Each row of a before or after table is a point. The points were changed in one or more steps. Then noise was added and the rows were shuffled. The steps act on how far a point lies along the listed directions, d1 being the first. What was done? A step turns or swaps two directions, mirrors them in a line or flattens them onto one, adds a multiple of one to another, or multiplies one. Angles are multiples of 10 degrees, from the lower direction toward the higher: turns from -170 to 170, lines from 10 to 170 but not 90. Use the fewest steps. Two steps may share a direction if one is a turn and the other turns, adds or multiplies; they go together, in the order done. Otherwise the lowest direction goes first.
In the rows, 128 means zero.

Directions:
(1): [113 180]
(2): [180 143]
Before (9 x 2):
[[147 209]
 [188 121]
 [ 75  92]
 [ 93 129]
 [155 128]
 [ 46 131]
 [106 115]
 [173 131]
 [104 137]]
After (9 x 2):
[[ 53 160]
 [115 106]
 [138 108]
 [146 184]
 [121  92]
 [132 174]
 [152  70]
 [110  48]
 [135 155]]
Steps: turn d1 and d2 by -80 degrees

Directions:
(1): [142 110 161  94 117  50]
(2): [ 56 162 122 113 171 106]
(3): [ 73 117 155 137  58 138]
(4): [134 160  56 120  85 100]
(5): [134 154 143 210 131  93]
Before:
[[ 94 110 156  83 108 172]
 [ 49 110 144 118 136 163]
 [135 151 143 176 204 162]
 [134 114 124 135  77  86]
 [172 128 100 129  82  96]
 [125 116 199 125 210 186]
 [ 67 124 145 130 125 197]
 [ 88 105 172 154 114 181]
 [130 138 170 177 155 144]
 [112 143 123 168 158 198]
 [153 155 102 150  65  22]
 [136  99 122 155  70 107]]
After:
[[ 80 115 148 136 109 204]
 [164 137 146 182 190 172]
 [154 127 170 180 143 148]
 [144 142  98 128  98  86]
 [103 100 162  87  99 175]
 [182  84 206 137 180 208]
 [114  89 176 162  98 186]
 [ 69  99 144 120 122 170]
 [108 178  96 140  93  11]
 [127 135 123 176 148 201]
 [122 108 118 149  74 101]
 [114 131 125 131  90  74]]
Steps: add 0.7 times d4 to d2

Directions:
(1): [126 176 164  47 130  79 165 148  84 129 134]
(2): [168 147 164 117 171 106 131 114 222 146 165]
(3): [ 97  31 152 112 164  86 119 161 130  99 138]
(4): [ 69 147 114 149 123  82 120  54 120 103 187]
(5): [143 123 182 108  75 142  37 128 114 140 162]
Before:
[[122 162 111 142 138 114 174 144 117 134 122]
 [119  74 140 146 120 116 106 123 142 112 117]
 [121 110 138 137 140 131 119 119 135 118 133]
 [128 117 130 131 110 124 103 128 113 125 130]
 [142 107  94 181 103 179  98 129 128 121 115]
 [145 112 137 133 130 133 115 121 148 130 133]
 [114 146 112 131 124 127 154 116 115 125 138]
 [130 149 100 146 112 142 152 135 114 135 101]
 [115 151 118 130 116 133 139 113 103 131 120]
 [147 170 115 129 114 137 159 124 106 137 113]
 [134  77 109 160 127 166 109 161 125 126  78]
 [106 138 115 127 103 124 134 107 101 109 131]]
After:
[[ 97 110 131 168  78 141  40  85 106 119 155]
 [113 127 106 140 170  99 198 162 122 122 111]
 [134 119 119 118 117 143 148 151 106 119  96]
 [118  92 119 120 158  98 175 151 113 108 114]
 [139 139 142 137 119 150 105 113 133 131 131]
 [119 110 123 120 139 128 149 148 107 125 101]
 [104  92 117 137 130 112 140 147 113 116 117]
 [134 126 130 131 102 133  99 129 112 131 128]
 [143 123 146 132 113 135  92 110 142 132 148]
 [145 146 144 150  69 151  74  93 134 136 128]
 [128 118 115 122 142 135 167 153 121 128 112]
 [133  71 152 161  67 167   7 124 115 117 163]]
Steps: add -1.5 times d1 to d5; turn d3 and d4 by 160 degrees

Directions:
(1): [148  92 116 222 107 127 201 120  85 111 174  98 125  84 122 116 176 101]
(2): [ 87 166 157 153 153 180 134 155 135  43 121 132 144 155  97 154 104  41]
(3): [150 174 133 170 123  59  66 141 135 108 132  84 132 163 215 103 148  93]
Before, 14 rows:
[[135 129 130 139 126 101 112 119 130 121 139 117 129 134 149 128 141 121]
 [144 121 126 140 117  98 132 124 112 143 142 112 122 133 149 108 143 137]
 [133 129 126 140 134 125 130 132 134 138 133 121 118 129 122 116 129 134]
 [137 125 120  98 119  99 101 112 148 153 131 128 125 132 143 112 125 169]
 [139 154 129 143 133 113 115 127 135 103 129 109 139 140 139 127 141 101]
 [136 142 132  97 135 118  97 132 141 137 111 146 123 144 136 137 107 151]
 [120 146 138 168 130 135 145 140 129 105 133 126 123 134 124 135 132  81]
 [126 153 135 128 146 133 101 133 138 102 119 124 133 152 145 127 130 105]
 [139 110 112 131 113 125 159 116 113 150 132 128 112 111 101 131 147 142]
 [116 115 125 110 141 160 156 124 129 135 118 151 129 119  92 148 107 124]
 [109 150 143  90 135 180 129 137 143 101 117 172 129 139  98 151  88 119]
 [142 115 121 155 126 116 138 130 118 133 143 118 124 124 147 114 146 122]
 [119 162 140 115 136 123  95 143 143 103 118 133 134 156 138 142 106  86]
 [123 167 138 102 145 120  90 143 139 102 108 109 129 158 162 127 118 102]]
After (14 x 18):
[[127 126 137 180 125 131 163 134 101  94 152 109 130 129 124 120 144  86]
 [113 177 147  29 155 126  42 143 175 135  75 169 129 183 137 150  66 155]
 [113 133 132  71 152 164 112 124 146 132 103 158 129 142 102 141 108 146]
 [138 101 123 205 122 139 184 131  98 102 164 110 128 105 125 119 161  89]
 [131 130 128 153 135 130 136 135 132 128 136 118 119 129 121 117 132 122]
 [136  93 118 178 112 145 203 119 105 144 154 132 113  88  94 130 154 123]
 [105 176 145  77 144 119  57 136 174 103 106 136 137 177 144 130  90 120]
 [155 123 112 197 104  95 159 123  99 122 153  92 115 114 140 116 177 101]
 [ 94 156 143   7 163 171  88 138 163 130  74 162 128 160 103 153  71 149]
 [148 122 113 108 127  96 113 117 134 173 119 129 122 128 154 123 125 157]
 [118 122 136 142 133 139 142 122 126 100 140 129 132 125 111 142 132 103]
 [134 150 127   9 127 122  62 121 167 185  91 181 117 153 145 132  80 209]
 [128 124 125 126 135 154 158 119 128 112 130 132 137 116  87 141 134 118]
 [106 141 135  26 144 152  92 131 161 152  91 178 128 149  94 158  74 151]]
Steps: multiply d1 by 3; turn d2 and d3 by -120 degrees

Directions:
(1): [130  39 161 161 117  89 175 156 134 110  90 170 133 148 173 137 111 127
 128 170 129  28 179 149]
(2): [117  76  99 124  99 117 175  36  75  96  72 129 115  84 143 111  86 140
  55 103 139 167  93 131]
(3): [126 103 128 131 156 187 110 122 114  48 163 101 134 170 183  71 110  61
 138 136  63 103  71 100]
(4): [ 28 121  40 158 161 115 124 107 127 161 171 162 131 126 163 158 164 133
 117 204 145 122  94 106]
(5): [ 78 117 137  54  99  83 118 145 191 139  36 123 102 163 156 127 177 117
 133 115  80 152 104  76]
(6): [ 87 108 136 147 195 127  66 133 123  66 100 108 145 172 162 190 124 154
 115  98 128 190 180 194]
Before (12 x 24):
[[219 127 175 131 117 161 154 127  85 122 124 109 145  91  79 122  49 129
  112  97 164 105 170 181]
 [111 114 168 112 113 108 128 131 153 107  77 107 115 144 139 135 126 145
  132 121  96 110 115 123]
 [134  91 134  97  64  88 166 117 156 126  80 124  94 132 159  93 130 104
  114 136  90  94 100  62]
 [ 51 183  88 153 148 118  99 140 131 201 158 159 136 105  96 212 181 157
  119 148 175 179 146 127]
 [126 129 167  73 113 119 114 144 183 132  75 115 114 153 139  96 153  74
  149 143  74 146  99  48]
 [140  91 103 153 124 136 185  95  86 147 160 131 141 101 140  75 100 114
  119 179 133  76  92 118]
 [203 118 154 141 162 204  98 106  79  25 137  73 136 140 155  95  73  97
  113  60 111 179 129 162]
 [106 128 106 161 177 141  90 120 110  98 181 138 117 145 133 104 118 123
  125 146 136 127 107 139]
 [113 160 148 153 196 121  57 181 156 143 143 118 129 162 111 170 158 168
  154 129 154 142 197 186]
 [161 147 126 142 112 136 135 117 108 171 172 123 130  92  91 129 115 141
  134 144 150 135 116 137]
 [208 125 183 160 137 146  89 163 120  84 180 112 152 152  78 148 109 147
  143 115 133 163 178 210]
 [191 161 206 101 120 114 109 184 158 166  85 110 121 140  79 123 144 144
  158  85 134 124 176 129]]
After (12 x 24):
[[145  94 161 108 103 114 141 153 149 139 113 128 119 147 141 116 135 112
  151 153  92  93 118 110]
 [146 103 187  53 124 133 108 161 159  89  33  87 124 170 142 122 108  95
  129  84  82 138 139 129]
 [134 161 142 147 141 150 111 105 108 110 149  95 131 113 103 140 107 157
  125 111 131 150 111 154]
 [189 158 203 135 169 156  77 190 136 119 135  94 141 161 102 125 127 129
  164  91 128 124 182 156]
 [129  55 146 121 126  87 138 104 121  77   5 128 117 136 176 170 107 165
   76  79 149 183 185 178]
 [ 77 145 130 148 195 114  59 188 173 148 145 128 122 177 140 164 177 153
  160 159 137 120 176 158]
 [126  83 176 104 126  83  81 179 187  91  79 124 129 196 129 174 164 149
  140 129  97 180 172 172]
 [197 158 152 170 137 150 138 101  89 153 168 127 146  71  67 130  84 135
  117 138 184 150 163 149]
 [ 83 103 108 126 130  71 126 119 140 145  99 168  95 129 127 126 141 156
  110 148 153 121 121 126]
 [130 118 118  76  86 104 173  95 130 172  82 111 113 105 125  71 136 119
  119 133 110 133  75  81]
 [ 67 123 117 177 155 152 121 182 140 147 193 172 144 158 163 150 171  84
  156 205 109  50 125  95]
 [196 165 120 138  93 154 141  85  92 126 174  93 116  79  89  96  88 125
  105  94 140 156 103 110]]
Steps: turn d1 and d5 by 160 degrees; mirror d2 and d3 in the line at 20 degrees; turn d4 and d6 by -30 degrees
